Each row of a before or after table is a point. One or more steps were done to the points. Then noise was added and the rows were shuffled. The steps act on columns, c1 being the first. Name the steps. A step turns or swaps two columns, mirrors them in a line or flattens them onto one, adds a multiple of one to another, or multiplies or shifts one. Angles are multiples of 10 degrees, from the lower column toward the higher: turns from -170 to 170, lines from 10 to 170 but not 90. Use the fewest steps. Two steps may share a column if one is a turn and the other turns, adds or multiplies; they go together, in the order done. Otherwise the lowest column goes first.

Before (10 x 3):
0: -0.12 +0.21 -0.18
1: +0.14 +0.13 +0.20
2: -0.03 -0.42 +0.04
3: -0.13 +0.25 -0.13
4: -0.35 -0.11 +0.11
5: -0.48 -0.11 -0.11
6: -0.83 +0.36 +0.43
7: -0.11 -0.04 -0.12
8: -1.13 +0.18 +0.13
9: +0.15 -0.20 +0.41
After:
0: -0.57 -0.12 -0.12
1: +0.23 -0.20 +0.16
2: -1.31 -0.42 +0.36
3: -0.76 +0.13 -0.13
4: -0.16 +0.17 +0.24
5: -0.18 +0.08 +0.02
6: -1.80 -0.12 +0.16
7: -0.06 -0.05 -0.43
8: -0.21 +0.11 +0.25
9: +0.23 -0.39 -0.22
Steps: multiply c1 by 1.6; turn c2 and c3 by 90 degrees

Before (9 x 9):
0: +0.04 -0.08 +0.18 -0.38 +0.72 +0.35 +0.58 -0.02 -0.21
1: +0.22 +0.30 +0.19 -0.06 +0.08 -0.39 +0.47 +0.06 +0.40
2: -1.15 -0.24 -0.53 -0.28 +0.08 -0.11 +0.33 +0.25 +0.12
3: +0.03 -0.03 +0.32 +0.35 -0.40 +0.37 -0.22 +0.27 -0.21
4: +0.35 +0.23 -0.22 +0.45 -0.34 +0.22 +0.06 -0.04 -0.52
5: +0.09 +0.34 +0.54 -0.11 -0.14 +0.37 +0.04 -0.87 -0.23
6: -0.45 +0.34 +0.51 +0.44 -0.20 -0.04 +0.09 +0.23 -0.58
7: -0.52 -1.46 +0.34 -0.28 -0.16 -0.08 +0.12 -0.05 -0.48
8: +0.31 +0.15 -0.64 +0.08 +1.43 +0.23 -0.20 +0.21 -0.43
After (9 x 9):
0: +0.09 +0.33 +0.54 -0.11 -0.14 +0.80 +0.05 +0.52 +0.37
1: +0.03 -0.03 +0.31 +0.35 -0.38 -0.33 -0.23 +0.32 +0.39
2: +0.35 +0.23 -0.22 +0.45 -0.33 +0.00 +0.05 +0.22 +0.08
3: -0.45 +0.32 +0.51 +0.43 -0.20 -0.23 +0.10 -0.09 +0.00
4: +0.21 +0.28 +0.18 -0.05 +0.08 +0.01 +0.47 -0.41 +0.99
5: -1.14 -0.24 -0.52 -0.29 +0.08 -0.22 +0.33 -0.14 +0.71
6: -0.52 -1.45 +0.35 -0.27 -0.17 +0.04 +0.13 -0.06 +0.12
7: +0.01 -0.10 +0.17 -0.40 +0.72 -0.05 +0.57 +0.33 +0.38
8: +0.31 +0.15 -0.64 +0.06 +1.43 -0.25 -0.19 +0.20 +0.17
Steps: turn c6 and c8 by 100 degrees; shift c9 by +0.60

Before, 12 rows:
0: -0.17 +0.36 +0.46 -0.17 -0.38 -0.54 -0.48 +0.34 +0.12 +0.42 -0.55 -0.10 +0.09 -0.36 +0.13 +0.00 -0.03 +0.07
1: -0.25 +0.16 +0.81 +0.19 -0.13 -0.38 +0.18 -0.69 +0.47 -0.03 -0.45 -0.19 +0.14 -0.34 +0.36 -0.35 -0.45 -0.90
2: -0.27 +0.40 +0.37 +0.04 -0.27 -0.33 +0.11 +0.04 -0.01 -0.67 -0.39 +0.19 +0.48 +0.12 +0.33 +0.17 -0.20 +0.07
3: -0.23 +0.16 +0.24 +0.40 -0.50 -0.46 +0.26 -0.25 +0.41 +0.16 -0.49 +1.07 +0.06 -0.24 +0.27 +0.14 +0.71 +0.17
4: +0.06 -0.27 +0.72 -0.02 +0.04 -0.46 +0.12 -0.08 +0.03 -0.18 +0.39 -0.05 +0.58 -0.29 -0.84 +0.21 +0.16 +0.32
5: -0.17 +0.04 +0.42 +0.31 -0.42 -0.52 -0.13 -0.60 -0.33 -0.40 -0.41 -0.01 +0.10 -0.47 +0.27 -0.82 -0.52 +0.18
6: +1.48 -0.10 +0.59 +0.35 -0.10 -0.62 -0.17 -0.40 +0.46 +0.50 +0.14 -0.12 +0.31 -0.43 +0.30 +0.16 -0.35 -0.22
7: -0.25 +0.31 +0.64 +0.00 -0.39 -0.24 +0.35 -0.64 +0.21 -0.10 -0.44 -0.22 +0.51 -0.17 -0.75 -0.56 -0.50 +0.33
8: -0.29 -0.12 -0.42 -0.19 -0.18 -0.37 +0.01 +0.40 +0.45 -0.13 -0.50 -0.21 +0.21 +0.01 +0.30 +0.17 -0.13 +0.21
9: -0.42 +0.00 +0.65 -0.20 -0.35 -0.34 +0.33 +1.20 +0.25 +0.16 +0.14 -0.13 +0.30 +0.06 +0.07 +0.00 +0.02 +0.35
10: +0.16 -0.01 -0.17 +0.18 +1.89 -1.04 +0.22 -0.70 +0.35 +0.27 -0.50 +0.37 +1.27 +0.84 +0.26 -0.39 -0.40 +0.16
11: -0.18 +0.31 +0.46 -1.02 +0.02 -0.29 +0.21 -0.68 -0.33 +0.25 +0.05 -0.22 +0.18 -0.02 -0.06 -0.47 -0.52 -0.11
After:
0: +0.19 +0.30 +0.65 -0.40 +0.41 -0.26 +0.34 -0.42 -0.44 -0.12 +0.02 -0.21 -0.71 -0.18 -0.77 -0.57 -0.29 +0.35
1: +0.23 +0.41 +0.36 -0.39 +0.29 -0.33 +0.16 +0.19 -0.17 -0.70 +0.06 +0.19 -0.45 +0.10 +0.31 +0.17 +0.01 +0.10
2: +0.10 +0.41 +0.47 -0.54 +0.41 -0.52 -0.48 +0.34 +0.00 +0.48 -0.15 -0.11 +0.02 -0.43 +0.12 +0.04 -0.14 +0.07
3: +0.32 +0.06 +0.63 +0.08 +0.44 -0.36 +0.34 +1.24 +0.09 +0.14 -0.19 -0.16 +0.14 +0.02 +0.11 +0.00 -0.26 +0.39
4: +0.11 +0.01 +0.40 -0.45 +0.41 -0.51 -0.13 -0.52 -0.56 -0.45 +0.35 +0.00 -0.32 -0.49 +0.30 -0.80 +0.24 +0.19
5: -0.06 -0.31 +0.67 +0.34 -0.04 -0.44 +0.09 +0.14 +0.17 -0.18 -0.01 -0.06 -0.61 -0.30 -0.86 +0.23 +0.03 +0.29
6: +0.14 +0.26 +0.45 +0.05 +0.03 -0.30 +0.21 -0.63 -0.54 +0.25 -1.00 -0.27 -0.44 +0.08 -0.06 -0.48 +0.27 -0.10
7: +0.24 -0.12 -0.46 -0.46 +0.15 -0.32 +0.06 +0.44 -0.07 -0.15 -0.19 -0.17 -0.07 +0.06 +0.29 +0.15 -0.50 +0.18
8: -1.54 -0.10 +0.58 +0.13 -0.14 -0.65 -0.19 -0.25 -0.27 +0.46 +0.36 -0.09 -0.46 -0.42 +0.30 +0.18 -0.52 -0.22
9: +0.16 -0.04 -0.17 -0.43 -1.85 -1.04 +0.25 -0.18 -0.34 +0.23 +0.19 +0.34 -1.41 +0.82 +0.23 -0.38 -0.42 +0.18
10: +0.14 +0.11 +0.29 -0.52 +0.54 -0.43 +0.25 -0.21 +0.77 +0.20 +0.43 +1.05 -0.11 -0.27 +0.28 +0.11 -0.30 +0.13
11: +0.19 +0.20 +0.80 -0.43 +0.19 -0.35 +0.17 -0.59 -0.36 -0.06 +0.22 -0.16 -0.39 -0.37 +0.38 -0.38 -0.56 -0.91
Steps: turn c1 and c5 by -170 degrees; swap c4 and c11; mirror c8 and c13 in the line at 10 degrees; turn c9 and c17 by -80 degrees

Before, 12 rows:
0: -1.52 +0.32 -0.49 +0.14 -0.43 +0.12 +0.20 -0.14 +0.03 -0.28 -0.38 +0.30 +0.54 +0.31 -0.62 +0.01 +0.42 +0.03 +0.80 +0.13 +0.06 -0.02 +0.18 -1.31 -1.06 +0.15 +0.24 -1.39 -0.17 +0.27 -0.01 +1.08 -0.07 -0.54 +0.43 -0.10 +0.22 +0.17 +0.07 +0.41 -0.04 +0.04 +0.46 -0.50 +0.13 -0.04 -0.50 -0.12
1: -0.41 +0.05 +0.12 -0.06 -0.06 +0.06 +0.48 +0.29 +0.01 -0.75 +0.30 +0.76 -0.23 -1.28 -0.32 +0.01 -1.98 -0.58 +0.12 +0.49 +0.77 -0.57 -0.04 +0.03 -1.21 -0.01 +0.12 +0.19 -0.39 +0.26 -0.17 -0.30 +0.22 +0.29 +0.31 -0.04 -0.15 -0.17 -0.40 -0.58 -0.05 -0.29 -0.22 +0.15 -0.08 -0.24 -0.38 -0.22
2: +0.51 -0.15 -0.51 -0.24 +0.30 -0.08 -0.41 +0.20 -0.16 -0.71 +0.13 +0.09 -0.47 -0.64 +0.03 -0.18 +0.09 -0.09 -0.48 +0.46 +0.04 -0.40 -0.03 -0.58 -0.48 -0.02 +0.89 -0.32 -0.29 +0.14 -0.73 +0.09 +0.02 -0.12 +0.10 +0.20 +0.45 +0.38 +0.21 -0.14 -0.30 -0.12 -0.27 -0.46 +0.11 -0.53 +0.12 -0.04
3: +0.41 +0.30 +0.21 -0.22 +0.21 +0.36 -0.31 -0.28 +0.18 -0.20 -0.18 -0.27 +0.18 -0.15 +0.16 -0.24 +0.17 +0.23 -0.51 -0.03 +0.41 -0.46 -0.07 -0.45 -0.20 +0.41 +0.20 -0.20 -0.43 -0.16 -0.06 +0.77 +0.76 +0.23 -0.34 -0.34 +0.15 +0.07 -0.20 +0.09 -0.19 -0.23 -0.33 -0.25 +0.28 -0.44 +1.13 -0.06
4: +0.25 +0.38 -0.59 -0.36 +0.19 +0.03 -0.03 -0.66 +0.11 -0.22 -0.49 -0.42 -0.25 -0.01 -0.35 +0.04 +0.49 -0.14 +0.24 +0.09 -0.19 -0.02 -0.23 -0.15 -0.12 -0.03 +0.14 +0.25 +0.07 +0.23 +0.03 -0.23 -0.23 -0.24 +0.13 -0.31 +0.37 +0.15 -0.19 +0.24 -0.18 +0.74 +1.18 -0.10 -0.34 -0.14 +0.00 -0.26
5: +0.67 +0.41 -0.24 -0.39 +0.19 -0.08 +0.15 +0.30 -0.33 -0.20 +0.58 +0.29 -0.18 -0.89 -0.30 -0.30 +0.55 +0.43 -0.44 -0.34 -0.29 -0.15 -0.23 +0.33 -0.15 +0.12 -0.24 +0.13 -0.22 -0.21 -0.51 -0.21 +0.79 -1.27 -0.48 +0.95 +0.38 -0.17 +0.88 +0.44 -0.07 -0.08 -0.37 -0.12 +0.13 +0.52 -0.22 -0.65
6: +0.30 +0.05 -0.65 -0.31 +0.35 +0.36 +0.51 -0.07 +0.00 +0.87 +0.48 -0.32 +0.42 +0.05 +0.08 +0.16 -0.26 -0.13 -0.29 +0.21 -0.17 -0.55 -1.31 +0.00 +0.24 -0.60 +0.01 -0.10 -0.07 -0.84 -0.62 +0.01 +0.10 +0.05 -0.53 +0.29 +0.40 -0.04 -0.14 +0.53 -0.41 -0.12 -0.26 -0.24 -0.30 -0.23 -0.22 -1.38
7: -0.79 +0.00 -0.46 -0.43 +0.10 +0.40 -0.19 +0.32 +0.24 -0.76 +0.54 +0.76 -0.23 +0.47 -0.73 +0.01 -0.68 -0.74 +0.79 +0.03 -0.15 +0.42 +0.16 +0.24 -0.01 -0.76 +0.29 -0.40 -0.32 -0.33 -0.10 -0.20 +0.15 +0.05 -0.32 -0.10 +0.16 +0.69 +0.21 +0.55 -0.52 -0.30 +0.69 -0.07 -0.61 -0.33 +0.38 -0.20
8: +0.66 +0.30 -0.51 +1.86 +0.16 +0.18 +0.02 -0.17 -0.25 -0.18 +0.08 -0.43 -0.25 -0.08 -0.50 +0.18 -0.85 +0.40 +0.18 +0.09 -0.06 -0.33 -0.64 -0.77 +0.23 +0.30 -0.23 -0.39 +0.91 +0.25 -0.07 -0.14 -0.02 -0.07 -0.06 -0.15 +0.31 -0.26 -0.16 +0.39 -0.14 +0.26 +0.08 +0.25 -0.32 -0.45 -0.40 -0.28
9: -0.54 -0.57 +0.35 +0.36 +0.40 +0.21 +0.05 +0.39 -0.56 -0.65 -0.14 -0.30 -0.48 +0.46 +0.12 +0.13 +0.27 +0.22 -0.58 +0.51 -0.32 -0.06 +0.12 +0.05 -0.36 +0.26 +0.13 +0.05 -0.21 +0.24 -0.11 -0.15 +0.08 -0.22 +0.44 -0.30 +0.46 -0.32 +0.03 -0.47 -0.43 +0.65 +0.07 +0.85 -0.15 -0.12 +0.94 -0.13
10: +0.62 +0.24 -0.30 -0.44 +0.39 +0.12 +0.53 +0.30 +0.18 -0.76 +0.47 -0.22 -0.26 -0.30 -0.01 +0.16 +0.48 +0.25 -0.34 -0.36 -0.38 +1.49 -0.09 -0.06 +0.17 +0.30 -0.06 +0.16 -0.29 -0.57 -0.08 +0.22 +0.08 +0.20 -0.27 -0.20 +0.42 +0.01 -0.30 +0.15 -0.51 +0.44 -0.21 -0.31 +0.00 -0.28 +0.17 -0.03
11: -0.05 -0.67 -0.58 -0.12 +0.23 +0.36 -0.40 +0.19 +0.12 -0.80 +0.01 -0.46 -0.30 +0.43 -0.19 +0.13 +0.54 +0.19 +0.04 -0.24 -0.05 -0.57 +0.09 +0.19 -0.50 -0.04 -0.06 -0.59 -0.15 -0.16 -0.03 -0.22 -0.20 +0.17 +0.41 +0.03 +0.15 +0.79 -0.33 -0.47 -1.58 -0.14 +0.67 +0.01 +0.18 -0.23 +0.20 -0.63
After, 12 rows:
0: -0.81 -0.01 -0.45 -0.45 +0.10 +0.44 -0.19 +0.33 +0.22 -0.76 +0.55 +0.78 -0.22 +0.46 -0.74 +0.00 -0.68 -0.70 +0.78 +0.01 -0.16 +0.06 +0.16 +0.28 -0.04 -0.77 +0.27 -0.41 -0.32 -0.34 -0.32 -0.22 +0.14 +0.05 -0.34 -0.11 +0.13 +0.68 +0.24 +0.55 -0.48 -0.30 +0.68 -0.28 -0.58 -0.30 +0.38 -0.22
1: +0.68 +0.41 -0.26 -0.38 +0.14 -0.07 +0.16 +0.30 -0.33 -0.20 +0.59 +0.32 -0.19 -0.93 -0.31 -0.31 +0.56 +0.43 -0.45 -0.32 -0.29 +0.16 -0.23 +0.31 -0.13 +0.11 -0.24 +0.14 -0.19 -0.19 -0.69 -0.24 +0.79 -1.27 -0.47 +0.93 +0.36 -0.16 +0.90 +0.43 -0.09 -0.06 -0.38 +0.17 +0.13 +0.53 -0.19 -0.63
2: -1.50 +0.34 -0.46 +0.16 -0.41 +0.16 +0.21 -0.15 +0.00 -0.30 -0.39 +0.30 +0.57 +0.33 -0.62 -0.01 +0.43 +0.03 +0.81 +0.18 +0.05 -0.04 +0.21 -1.32 -1.05 +0.14 +0.23 -1.44 -0.16 +0.27 -0.21 +1.10 -0.08 -0.51 +0.44 -0.10 +0.23 +0.18 +0.07 +0.43 -0.05 +0.01 +0.46 +0.33 +0.13 -0.04 -0.53 -0.13
3: +0.24 +0.44 -0.58 -0.37 +0.20 +0.05 -0.04 -0.67 +0.08 -0.26 -0.50 -0.39 -0.24 -0.02 -0.36 +0.04 +0.47 -0.15 +0.22 +0.11 -0.19 +0.12 -0.23 -0.13 -0.12 -0.04 +0.17 +0.26 +0.04 +0.22 -0.17 -0.24 -0.25 -0.22 +0.14 -0.32 +0.36 +0.17 -0.20 +0.24 -0.17 +0.73 +1.14 +0.10 -0.35 -0.14 +0.01 -0.24
4: -0.05 -0.69 -0.60 -0.14 +0.22 +0.39 -0.40 +0.20 +0.12 -0.79 +0.00 -0.46 -0.30 +0.43 -0.19 +0.15 +0.55 +0.18 +0.03 -0.23 -0.04 +0.46 +0.13 +0.20 -0.51 -0.04 -0.07 -0.59 -0.16 -0.16 -0.26 -0.23 -0.21 +0.19 +0.39 +0.04 +0.10 +0.78 -0.29 -0.50 -1.59 -0.11 +0.67 +0.42 +0.21 -0.23 +0.18 -0.61
5: -0.51 -0.54 +0.37 +0.34 +0.40 +0.22 +0.03 +0.41 -0.56 -0.69 -0.17 -0.32 -0.45 +0.45 +0.07 +0.13 +0.24 +0.23 -0.58 +0.51 -0.29 +0.62 +0.09 +0.09 -0.34 +0.29 +0.15 +0.08 -0.17 +0.23 -0.31 -0.13 +0.10 -0.24 +0.43 -0.28 +0.46 -0.30 +0.06 -0.50 -0.43 +0.64 +0.04 -0.46 -0.14 -0.13 +0.92 -0.17
6: +0.40 +0.25 +0.22 -0.23 +0.22 +0.36 -0.29 -0.28 +0.18 -0.21 -0.19 -0.26 +0.15 -0.13 +0.14 -0.22 +0.15 +0.25 -0.55 -0.05 +0.42 +0.03 -0.06 -0.47 -0.21 +0.41 +0.21 -0.18 -0.43 -0.17 -0.26 +0.75 +0.78 +0.20 -0.31 -0.37 +0.14 +0.07 -0.23 +0.11 -0.20 -0.24 -0.30 +0.53 +0.27 -0.45 +1.12 -0.06
7: +0.53 -0.15 -0.50 -0.21 +0.34 -0.09 -0.38 +0.22 -0.13 -0.69 +0.15 +0.11 -0.46 -0.66 +0.04 -0.20 +0.09 -0.08 -0.49 +0.44 +0.04 -0.13 -0.02 -0.56 -0.45 -0.04 +0.89 -0.37 -0.30 +0.13 -0.98 +0.07 -0.01 -0.11 +0.08 +0.22 +0.45 +0.35 +0.24 -0.15 -0.29 -0.13 -0.27 +0.61 +0.15 -0.54 +0.14 -0.05
8: +0.66 +0.33 -0.47 +1.87 +0.20 +0.16 +0.03 -0.16 -0.26 -0.19 +0.07 -0.44 -0.24 -0.12 -0.51 +0.18 -0.83 +0.41 +0.15 +0.12 -0.02 +0.66 -0.63 -0.79 +0.23 +0.28 -0.20 -0.39 +0.91 +0.27 -0.26 -0.13 -0.03 -0.04 -0.07 -0.18 +0.33 -0.25 -0.18 +0.35 -0.13 +0.25 +0.07 +0.12 -0.34 -0.49 -0.43 -0.30
9: +0.61 +0.25 -0.30 -0.46 +0.38 +0.11 +0.55 +0.29 +0.15 -0.75 +0.50 -0.22 -0.26 -0.30 +0.01 +0.15 +0.48 +0.25 -0.33 -0.33 -0.35 -1.18 -0.08 -0.07 +0.13 +0.29 -0.07 +0.18 -0.29 -0.59 -0.30 +0.22 +0.08 +0.19 -0.27 -0.18 +0.43 -0.01 -0.28 +0.17 -0.49 +0.44 -0.20 -0.94 +0.01 -0.27 +0.18 +0.00
10: +0.30 +0.08 -0.64 -0.30 +0.37 +0.35 +0.48 -0.08 +0.00 +0.85 +0.48 -0.29 +0.39 +0.05 +0.11 +0.18 -0.25 -0.12 -0.29 +0.19 -0.16 +0.13 -1.34 -0.02 +0.25 -0.60 +0.01 -0.12 -0.06 -0.85 -0.79 +0.01 +0.11 +0.04 -0.53 +0.29 +0.41 -0.02 -0.13 +0.54 -0.38 -0.12 -0.26 +0.61 -0.31 -0.22 -0.18 -1.39
11: -0.39 +0.02 +0.12 -0.04 -0.08 +0.06 +0.50 +0.29 -0.02 -0.77 +0.30 +0.73 -0.24 -1.31 -0.29 +0.00 -1.96 -0.59 +0.09 +0.45 +0.76 +0.65 -0.05 +0.02 -1.19 -0.03 +0.13 +0.18 -0.38 +0.30 -0.35 -0.31 +0.23 +0.30 +0.33 -0.04 -0.15 -0.17 -0.40 -0.55 -0.07 -0.24 -0.23 +0.36 -0.06 -0.24 -0.40 -0.23
Steps: turn c22 and c44 by -130 degrees; add -0.5 times c15 to c22; shift c31 by -0.20
